Each wall is flat, endless, passes through zero and stands at right angles to its row. A trip goes straight from one point to another. Which walls does it cross, in order?
(in the rows, 128 means zero)

Walls:
(1): [159 171 133]
(2): [174 107  70]
(3): [140 123 101]
(4): [114 128 146]
Trips:
[121 120 168] to [150 161 125] => 1, 4, 2, 3
[ 90 105 138] to [117 118 150] => none
[111 157 132] to [134  97 160] => 1
[120  95 125] to [147 168 105] => 4, 1
[164 132 162] to [178 182 156] => 4
[169 193  75] to [144 110 157] => 3, 4, 2, 1
[115 149  92] to [120 113  87] => 1

Walls:
(1): [171 159 104 112 115  86 123 110]
(2): [136 195 120 108 142  88 118 140]
Trips:
[155 122 162 172 106 114 128 120] to [103 105 111 175 131  87 149 106] => 1
[106 133 124 162  95 127 147 143] to [133 189 116 136 144 155 176  86] => 2, 1
[130 105 148 115  27  79 112 149] to [156 102 168 116 122  92 132 127] => none
[129  34 154 179 108 163 104 132] to [121 185 134 143  91  89 179  94] => 1, 2
[109  69 160 138  98 135 126 154] to [101 186 152 107  86 159 146  85] => 2, 1
[105 145 202 138 133 119 134 144] to [162 108 112 120  98 116 114 163] => 1, 2
[124 160 142 161 142 126 138 150] to [ 72 100 182 122 144 123  49 170] => 2
[148 133 118 151 141 129  94 193] to [ 67  91  99 121 144 129 126 128] => 2

Walls:
(1): [115 135 206  81  96 162 129 128 139 106 159 133]
(2): [ 98  97 138 140 135  67 124 119 136 137 144  85]
(3): [149 134 137 167 161 119 134 160 114 107 124 113]
Trips:
[ 92 103  77 118 139 131 132  86 111 197 159 108] to [141 143 130 131 157 112 135  92 121 153 133  83] => 3
[177 109 152 130 116 140 162  95 146  47  82 126] to [108 135  79 121 135  98 175  92 121 154 134 154] => 1, 3, 2
[ 77 147 119 161 115 113 166 121 163 138  97 109] to [164 118  89 147 155  81 102 109  88 197  91 157] => 3
[159 117 145 144  88 104 127 124 165 103  96  89] to [168  83 169  70 115  55 165 133 140 154 115  98] => 3
[133 117 172 128 126 125 133 147 147 136  86  80] to [127  82 155 156 198 164 101 125 149 188 105 125] => 1
[116 119 137 110 145 113 174 114 125 109 160 103] to [133  60 115 125 124 129 112 115 106 126 116 127] => 3, 1

Walls:
(1): [ 40 106 148 148 109 181  77 141 173 149 155 197  67 165 169 126 118  96
 126 129]
(2): [187 183  97 119 139 154 149 115 156 150 115 104 134 159 150 156 172 127
 187 156]
(3): [139 128 105 180  69 151 146  92 122 118 144 170 159 158 151 161 173 142
 133  90]
Trips:
[129 119 116 134 127 101 137  80 107 118 152 157 120 106 172 168  97 108
 109 167] to [115 123 134 110 146 188 142 167 225 112 153 111 102 129 171 142 145 135
 148 131] => 2, 3
[ 91 133 132  98 122 190 153 105 153 144 128 115 195 103 146  86 121 106
  97 116] to [134 124 105 111 124 101 158 133  78 132 118 134 162 160 126 161 139 130
 122 148] => 1, 2
[183 151 146 110  59 188 163  96 104 124 122 132 125 125 108 141 109 105
  81 133] to [ 83  98  87 150 132 106 160 181 162 137 112 165 148 105 121 118 195 119
  70 111] => 2, 1
[131  76 151 195 143 168 148 162 142 117  99 102 127 194 114 112 143 109
 126 165] to [124 126 116 122 185 128 148 195 103 136 132  99 156 156 150 124 125 175
 125 126] => 3, 1
[118 107 137  72 106  76 114 211 138 167 169 147 104 144 197 129 147 120
 124 153] to [123  72  79 130 164 155 154  66 129 121 126  79 174 176 155 162  91  97
 150 106] => 2, 3, 1
[103 181  83 152 148 157 105 167 161 168  86 153  90 185 169 143 183 123
 114 132] to [162 120  97 132 134 108 101 122 174  79  68  90 154 123 126 116 140 165
 104  92] => 1
[151 138 116 115  97 145 151 154 112 116 143 130  96 138 126 136 134  94
 164 124] to [165 100 112  88 183 141 132 121 127 161 162 116 109 146 101 121  96  81
 109 155] => 3, 1
[ 64 159 138 114 167 112 137 124 105  80 201 162 108 137 155 145 134 174
 164 152] to [205 152 140 145 151 157  59 127 154  99 138 115 127 103 105 121  90 104
 113 134] => 3, 2, 1
[126 177 131 186 126 145 170 150  61 103 151 110 159 105 125 168 126 125
 104 102] to [133 128  81 151 113 101 163 132 192 109 140 142 120 132 149 146 136 153
 189 121] => 2, 1
[118 166 128 137 136 163  83 141 134 167 114 114 136 105 139 173 146 132
 126  76] to [135 123  42 133 190 137 115 117  88 146  81  95 112 105 164 104 121 232
 134 173] => 1, 3
[106 112  99 149 188 155 170 155 114 167 111 128 123 132 170 127 171 111
  99 159] to [134 172 119 156 123 111 130  91 143 100 105  67 150 135 145  88 133 121
 139 122] => 1, 3

Walls:
(1): [100 141 114 108 132 115 115 141 155 126 159 136 111 140 102 127 152  66
  99 105 111 156 106 104 119 115  73 131 113 106 101 136 160 129 163 130
 137 154 159 192 109 138 123 107 105 175  88 176]
(2): [131 129  67 116 112 141 157 153 118 122 129 125 133 131 125 163  92 137
 103  91 117 145 147 185 126  92 153 112 136 117 173  68 101  65 126 110
 135 121 150 129 128 165 175 154 110 171 132 128]
(3): [155  40  80 102 102 126 109 108 135 122 172  98 102 147 121 151 103 126
 135 127 158 178 102 155 138 148 115 103 130 108 108 128  84 115 108 144
 128 125 116 118 107  89 110  86 163 105 147 141]
(4): [131 128 187  99 154 129  95  68 149 141 146 158 172 130 162 102 169 158
 119 134 153 114 123 121 114  90 195  87 131  97 104 130 124 126  95  93
 106  87 149 129 149 161 136 152  97 166  93  78]
(5): [159  74  96 126 129 110 157 120 120 131 115 114 141 120 151 173 129 120
 125 137 102 114 152 150 112 168 125 119 129  81 141  81 154 142  90 113
  63 141 115 116 137 126 171  96  98 116 150 128]
Trips:
[131 124 198 130 140 111 126 134 155 158  62 107 136 131 125 108  94 118
 106 143 155 123 147 112 124 119  95 164 103 153 141 142 105 129 113 113
 112 150 126 199  83  79 135 197 109 132 154 158] to [101 143 100 142 129 107 136 113 107 186 105  96 116 127 108 133 140 164
 134  91 134 106 142 108 122 203 125 113 171 140  98 144 137 134  75 121
 107 140 122 140 106 123 163 122 152  90 133 133] => 1, 5, 3
[132 154  72 107 170 127  84 148 149 161 114 172  89 110 109 135  96  89
  98  83 137 171 140 160 110 153 138 199 142 117 135 125 159 120 152 132
 134 111 119 152 102 115 136 119 156 180 134 137] to [ 63 155 119 143 113  97 116 158 125 142  72 110 100 154  95 132 118 180
 150 139 134 123 169 141 103 125 162  91 144 121 139 171 145 179 137 138
  98  97 109 139  89 133 105 168 131 148 137 153] => 3, 1, 2
[155  94 109 114 103 180 131 144 129 147 155 124 120 124 133 125  99 122
 126  98 138 116 184 114 118  95 157 134 118  96 109 137 113 107 126 165
 115 131  53 169  94 112 124  84 122 160 125 158] to [111 124 121  94 110  88 139 180 126 113 153 122 115 101 121 184 121 104
 164 114 154 133 141 117 123 139 130  96 104 152 122 127  97 134 134 103
 136 130 163  69 197 126 132 129 106 101 156 106] => 1
[171 126 118 180 138 115 127  67  95 147 138 141 128 124 123 122  73 107
  95  96 144 114 151  74 142 138 106 106 180 166 108  87 223 115  82 181
 125 141 131 128 173  95 150 176 136 118 170 148] to [138 117 110 123 140 135 114 121 104 131  85 159  78 157 128 168  93 126
  84 125 123 124 170  94 129 118 157 124 152 121 138  86 126 136 112  91
 167  72 111  90 132 160  95 146  97 179 121 138] => 2, 4
[ 78 119 171 138  99 116 101 134 127 117 132 125 136 139 147 131  87 134
 183 127  94 190 156 164 170 129 164 131 158  93 142  99 112  74 111 106
 137 166 121 136 173  95 136  98 154 156 133 110] to [103  86 120 165 121 155 132 116  87 146 145 104 111 142 196 151 185 159
 151 102 102 121 198 137 128 171 141 120 146 150 118 136 170  76 158  96
 112 140 114 142 112  93  99 112 126  76 157 149] => 4, 2
[175 126 111  67 111 119 132 130  91 105 162 124 108 140 138 152 180 104
  91 114 125 185 106  74 115 152 160 120 121  85  86  84 116 156 139 163
  54 150 110 123 106 120 130 144 150 191 142 126] to [155 126  68 118  97 122 139 160 146 142 123  98 125 136 146 117 147 110
 127 129 121 138 144 147 119 151 156 142  72 120 156 157  80  87 137  85
 124 171 125 111 129 127  87 167  99  66  62 146] => 4, 1

Walls:
(1): [101 156 170 164  79  96 122 184  96 104 204  97 161 116 125 119  47 108
 123 126 176 103 166 138  59 106 111 158  82 175 112 105 131 104 168 146
 165 149 110 140 119  88 159 142  26 124  85 154]
(2): [129 181 120 128 118 121 160  90 116 118 168  83 165 155 137 170 132 107
 123  79 197 143 147 179 107 132 159 119  79  93 110 145 135 156  69 129
 153 177  99 161 112 107 130 117 159  93  97 120]
(3): [103 121 124 164 119 133  88 135  80 128 105 159 117 118 135 126 101 124
 167 146 158 125 148  89 128 121 143 127 116 133 136 113 161 144 123 130
 134  98 141 112 126 134  88  95  75 118 154 185]
(4): [117 159 119 134 172 126  82 185 118 111 129 109 113 119 153 150 125  59
 108 123 129  80 145 209 177 152 149  70 125 114 164 193 120  87 143 125
 132 106 112 163 157  83 155  85 143  95 125 181]
(5): [129 135 108 102 142  92 134 123  36  96 148  87 128  88 143 147 103  80
 121 156  77 153  99 104 124 134 166 177 190 163  92 129 109 143 100 155
  96 181  73 136  94 110 128  88 120 128 117  93]
(6): [208 168 201 142  98 142 148  98  75 192 143 154 133 163 143 116 173  93
 124 129 163 111 137 117 150 127 109 141 117 128 144 103 137 126  94  99
  82  92 154 156 104 137 120 150  77 128 113 125]
(7): [115  90 176 123 175 127 119 169  91 109 105 168  62 143 173 209 137 139
 107 142 163 141  93 130 107 183  99 156 185 131 145 112 126 159 123  73
 128  99 117 130 145  78 126 110 134 161 142 117]
(8): [165  78 104 176 129 164 132 118 136 135 121 126 132 117 142 134  98 106
 106 160 137  62 111 161 111  87 153 105  72 134 152 143 124  59  93 101
 100 130  55  98 109 166  91 104 148 103  92 108]
(9): [124 154  98 160 147 133 109 153  83 175 102 140 131 101 113 138 131 137
  90 109 136 118 117 132  74 100 111 131 182 127 110 105 163 135  92 134
 136 115 113 135  92 162 127 142 150 151 149 196]
Trips:
[125 131  95 157  83 151  98 130 122 150 100 145  95 105 111 113 102 146
  97 131 120 115 137 165 117 124 115 169  86 185 153 106 154 102 192 192
 109 118 147 138 140 128 127 134 109 165  85 107] to [142  90 111 162 103  96 115 198  85 112 119 108 163 128 135 100 112  94
  80 119 150 171 151  88 154  96 178 129 141 156 183 138  96  69 143  75
 141 125 137 103 103 113  90 141 104 228 117 150] => 6, 4, 5, 7
[139 166 140  75 196  87 151 182 129 109 116 127  65 107  52 139 154 141
 103 192  80 144 157 147  85 100 143 107 141 122 155  96 116  82 136 132
 120 169 103 139 123 101 160 138 116 133 121 118] to [137 115 147 118 128 122 106 149 162 146 166 112 128 123 127 187 113 107
  94 162 102 173 117  93 109 109 132 119 145  73 172 184 129 140 124 186
 152 127 115 140 133 124  76 127 159  95 102 129] => 1, 8, 2, 9
[107 116 189 103 114 170  95  78 171 186 131  95 125 147 133  90 107 173
 103 108 109 114 173 100 149 122 129 144 122 143  82 151  98 117 120 102
 103 149  81  87 132 147 134  90  73 163 106 157] to [ 63 112 165 128  37 129 174 165 163  95 130  81 145  71 148 118  57 157
 129 128 141 164 106 106 164 174 150 137 171  77 133 145 112 124 148 103
 157  87 180 128 156 117 135 181 117  95  89 110] => 3, 8, 6, 7

Walls:
(1): [131 122  94 103 147 167 131 143 155 134 142 201  96 154 130 129 140 118
 144 123 130 148 169 103 156 142 106  86 138 127 123 126 156  60 134 104
 118  81 121  86 175 121 113 124 142 131 154 129]
(2): [139 180  87 136 195 161 135 158 109 134 131 168 138 108 142 166 126  92
 130 156 113  95 105 158 120  86 149 126 101 104 111  90  90 130 123 108
 118 132  83 125 128 149 113 103  70 129 160 117]
(3): [171 189 157 153  92 171 121 119 146  82 176  61 141 114  62  92 123 153
 134 160 173 185 134 156 165 109 158 113 142  78  73 174 105 110 117  79
  61 124 104 117 134 122  54 160 138 154 127  39]
(4): [166 105 110 157 115 172 130 195  77 111  92 105 146 134  57  77  84 185
 123 175  81 149 144  76 137 133 153  97 178 107 103 129 177 101 152 156
 165 105 117 169  81 122 141 116 103  97 164 162]
(5): [ 66 168 105 119  76 122 130 161 133 155 117 139 153  50 134 134 144 129
 153 112  84 155 128 139 129 161 131 153  76 126 121 169 111 105  78  48
 155 141 140  90 127 139 128  99 140 191 126  82]
(6): [178 119 119 134 108 111 166 103 136 130 156 125 153 150 139 148  78 103
 138 152 182 139 122 139 115 171 128 144 133 141 102  95 124 127 102 110
 116  99 159 126 137 148 159 119 119 109 142 100]
(7): [115 102 116 143  91  92  52 142 174  86 150 112 124 123 130 127 110 200
 122 120  85 150 111 145 136 100  69 158 188 104  87  92  84 101  44 120
 103 118  66 109 111  80  99  98 136 101 120 148]
(8): [108 120 107 111 104 140 147 112 170 181 142 158 136 134 162 196  82 124
 136 175 126 104 125 120 119 126 213 186 115 146  96 156 140 136 137 124
  84  79  67 176 116  90 102 135  97 108  87 103]
(9): [164 153  41 117 114  67 131 116  98 116 154 125  99 139 136  71  88 109
 183  86 127 176  88 169 135 137 102 159 149 127 131 207 164 116 138 126
 115 102 140 128  94 124 117 115 145 120 119 149]
Trips:
[164 115 170 117 120 167 153  76  83 105 152 141 106 177 140 135 137 115
 141  56 164 157 163 117  68 121 174 157 148 128 167 122 159  91 131 116
 166  91 132 140 116 148 169 141 157 155  68 122] to [175 232 143 118 156 118 163 175 116  97 123 134 169 148 142 141 146  97
 103  91 120 151  47 127 131  89 126 103 114 160 112 180 163 140 160 166
 142 120 143 127 111 149 102 125 163 114 163 106] => 3, 1, 2, 6, 4
[ 81 133 119 125  85  87  94 174 123  68 146  48 111 142 100  90 128 173
 124 124 130 106  94 101  93 100 101 165 153 129 130 146  48  86 149 124
  74 115 144  98 107 167 169 131 122  89  97 153] to [ 90 157 154 120 155 132  56 172 139 167 184 124  96  76 104 156 101  78
 109 114 123 153 141 156 195 154  80  82 126 135 134 139 133 127  85 141
  87 127 130 141 183 140 101  98 174 122  94 153] => 5, 4, 1
[ 94 110 109 103 106 153 124 159 120 100 116 102 149  98 143 142 144 118
 219  89 141 154  93 105 168 132  41 183 124 149 139 143 129 125 127 125
 107 203  82 144 118 172  91 100 140 165 144 119] to [136 142 106  98 118 129  86 150 123 102 126 110  53 114 120 125 113  81
 163 150 100 111 137  91 105  87  79 111 131  90 142 161 181 169 120 161
 122 114 164 104  81 109 109  89 128 106 105 165] => 3, 4, 1, 5

Walls:
(1): [155 111 119 154 131 138 197 136 126 143 144 179 135  85  32  69 125 159
 175 120 141 149  97 145 141 196 133  95 180  74 103  96 105 135 152 138
  81 176  91 157  96 161 118  56 125 148  96 146]
(2): [124 116 162 166 132 105 130 129 151 105 145 142 145 178 180 159 194 155
 149 154 137  68 156 103 104 150 116 167 150 155 165 154 122 110 139  81
 190  99 120 166 126 104 121 104  88 112 148  78]
(3): [114 187 142 148 143  79 151 142 161 120  96  78 148 143 148 107 190 118
 122  85 147  93 181 120 139 112 106  88  90 106 162 153  96 193 163 154
 150 108 206 104 136 154  99 134 130  79  63  84]
(4): [ 66 105 157 135 138 110 137 179 140  96 148  85 155 123 188 131 113 134
 100 106 163 142 159  99 104 141 162 134 109  81 138 127 122 121 123 153
  72 135 203 123 139  91 130  93  97  97 130 139]
(5): [118 127 109  57 138 129 167 201 115 127 102 111 122 177 109 152 159 113
 110 125 162 126  85 124  98 131  83 114 108 131 161 170 159 116 136 180
 142 142  78 132 112 143  81 151 141 111 151 129]
(6): [150  98 109 131 114 190 130 155 161 139 138 178 145 104  84  99  88 114
 120 131  95 108 136 160 123 141 121 112 157 163 149 108 121 161  75 102
 123 137 187 106 106 128 153 134 161 152 109 100]
(7): [108 115 173 163 115 107  92  77 134 143 141  71 157  98 113 139 147 187
 115 150 157 156 126 107 135 122  94 103 162 126 190  98 129 118 174 105
  90 113 105  97 193  91  74 148 164 121 162 120]
(8): [ 87  43 148 128 149 130 148 122 184 153  61 150 134 129 155 108 130 119
 134 162 201 117  61  84 171 170 105 103 147 116 111 149 101 132 130  81
 149 156  86 132 154 124 122 134 125 172 174 167]
Trips:
[174 188 108 169 133 141 140 134 110 140 174 114 143  86  62 154  89 156
 120 140 167  96 198  67 148 136 152 148 184 117 154 161 146 141 123 148
  95 169  54 132  59  73 152 155  96  90 126  98] to [159 127 123 127 138 195 123  83 112  95  99  80 158 142 114 134 114 118
  93 150 120 124 131 100 120 154 119 143 154  97 118 108  76 171 160  83
 121  84 136 168 128 127 132 151  69 146  88 147] => 3, 8
[156 127 155 125 190 117 136  92 147 155 128 144 153 173 133 142 106 175
  87 126  32 177 105  77 127 153 166 111  86 213 166 158  76 146 142 130
 168 149  78 102 133 126 151 158 121 130 116  98] to [115 122  76 113 167 116 110 125 116 139 130 102 130 113 180 171 178  62
 149 188 102 136  92  80 179  61 198  77 126 139 145 134 145 115 117 102
 146 127  67 123 134  57 129 116   7  94 110 154] => 6, 5, 7, 4
